Each point is reached from the start by the listed moves, each made once or not at all, plus a little noise. Say if it took an odd or an even number of moves. Then give how often each move was made.
In the rows, 128 means zero.

Moves:
(1): [188 107]
(2): [150 185]
Start: [121 120]
Points:
[204 153] -> even (1, 1)
[182  95] -> odd (1, 0)

Moves:
(1): [144 141  86 132 111  77 132 159 135 122 167]
(2): [103 179 120  62 176  87  96 101 139 155 112]
(3): [113 124 129 149 115 109 111 131 175 138 147]
(4): [ 86 135 119 171 102  93 161 158  90  98 141]
(5): [141 119 148 162 155 130 129  75 168 150  96]
(6): [134 147 108 158 126 133 127 123 119 193 123]
(7): [107 138 136 136 116 117 196 151 145 120 114]
(8): [106  99 104 131 148 118 151 176 130 139 113]
(9): [115 141 102 150 123 134  99 119 138 139  89]
Start: [117 149 178 128 185 133 104 129 142 145  92]
Points:
[ 42 149  79 219 144  24 118 232 170 139 110] -> odd (1, 0, 1, 1, 0, 0, 0, 1, 1)
[  7 188 145 115 216  37 195 204 135 144  60] -> even (0, 1, 0, 1, 0, 0, 1, 1, 0)
[ 81 117 156 152 193 103 111 181 191 165  97] -> even (0, 0, 1, 0, 0, 0, 0, 1, 0)
